Each wall is flat, endless, passes through zero and stands at right angles to its row. A trip goes straight from one point to another. Which walls does it cross, in order?
In the rows, 128 means zero.

Walls:
(1): [132 172]
(2): [103 140]
(3): [127 140]
(4): [151 102]
Trips:
[ 63 125] to [210 162] => 1, 2, 4
[168 137] to [159 162] => 4
[120 189] to [115 165] => none
[ 99 105] to [160 136] => 4, 2, 1, 3
[ 75 108] to [105 148] => 3, 1
[128 158] to [168 117] => 2, 4, 3, 1
[182 142] to [199 117] => 3, 1
[174 103] to [140 176] => 1, 3, 4, 2

Walls:
(1): [133 148 112 132 132 156  32  80 122  89 121 128]
(2): [ 93 134 196 153 129 107 160 128 131 109 144 120]
(3): [ 77 148 140  72 126  96 117 142 151 161 141 131]
(4): [158 112 137 114 142 104 112 143 154 117 150 109]
(5): [150 170 117 124 104 113  90  88  98 124 108 180]
Trips:
[100  97  20  91  92 116 190 101 111 169  81 100] to [128 146  84 123 142  61 136 133 177 138 182 175] => 5, 4
[157 181  93 100 116 162 160 131 176 177 153 185] to [149 139 131 122  80  98 150 148 113 120 112 147] => 2, 3
[178 129 100 120 133 135 144 101 166 152 176 133] to [174 109 141 134 151 131 122 116 181 169 114 162] => 5
[ 84 115 136 145 124 102 151 139 103 164 155 104] to [103 146 124 119 170 113 187 109 179  98 104 109] => 4
[157 133 125 108 166 127 133  95 132  93  43  77] to [123  61 165 115 138 148 139 119 172 168 152 170] => 5, 1, 2, 3

Walls:
(1): [125 159 118 112 157 145 109 183 103 198 179  65 138 141 134 163  77 125
 114 179  99 111 104 120 125 122 138 117 101  80 124 103 109 132 149  62
 130 145 104  90 143 134  91 133 136  60 139 150]
(2): [143 146 174 136 131 158  94 249 129 135 140  79 140 124 104 128  72  80
 170 168  60 157 216 101  94 153 126 185 147  99 112 165 130 147  96 140
 145 142 112 224 101 123 168 152 126  67 141  87]
(3): [137  90 168 177 166 131 148 146 149 151 159  93 131 112 144 207 154 124
 134 121 209  93  85 129 108 172 145 126 115 170  64 123 148 142 117 136
 161  95 111 126 149 102 124 140 119 178 173  94]
(4): [117  91 110 144 109 143 123 140  78  97 176 103 130 166 139 146  92 139
 136 138 114 130 129 118 137 106  99 136 101 112 115 191  80 125 155 128
 183 156 220 120 188 118 147 118 147  91 119 187]
(5): [133 118 171 151 104 116  97 163 123  64 129 134 171 140 144  85 172 163
 140  98 106 140  95 125 103 118  91 168 134 155 151 141 108  62 147 174
 142 130 163  99 113  58 163 140 145  91 160 139]
(6): [133 140 124 151  82 147 137 160  94 120 190 168 150  97 149 180 145 143
 142  75 132 108 146  89 172 152 101 188  80 105 178 144  78 150 134 126
 118 140 165  71 128 146  99 102  67 117  70 127]
(7): [169 157  79 174 180 189  67  27 153 134 123 103 182 147 108 115  59 138
 125 146 154 112 179 107 152 158 127  79  86 170 158 155 122 141 148 159
 130 146 129 156  83 161 154 175 123 140  74  93]
(8): [152 117 131 142 137 168 162 108  86  93 118 133 101 146  81  95 107 140
  97 140  73 165 115 140 103 114 143 203 140 113 110 119 101 132  86  93
  85 185  82  70 136 123 107 154 143  86  98 130]
Trips:
[116 166 115 122  84 106 162 186 130 104  68 119 123 135 117 114 142 154
 208 131 106 121 115 117 119 180 170 128  45 130 129 103 171  65 139 112
  88 139 109 129 129  83 101  94  91 122 199 123] to [142 111  70 152 108 119  99 120 164 145  95  93 130 105 151 109  96 154
 173 114 160  96  77 138 114 153 123 128 141  91  86 106 147 139 148 140
 113 137 116 107 106 149 140 174 116 152 175 128] => 2, 7, 5
[158  59 126 141 172 101 101 123  30 109 134 136 100 111 108 108 129 161
  90 151  91 141  87 100  92 129  84 134 149 200 112 120 136 134 139 129
 113 112  74  97 156 121  68 143 105 127 182  86] to [165  89 179 117 126 154 149 120 157 107  85  92  62  99  96 152 148  98
  47 141 105 106 102 128  91 155 107 109 140  95 152 152 132 132 183  68
 153 156  72 130  76 120 107 126 118 183 105 127] => 5
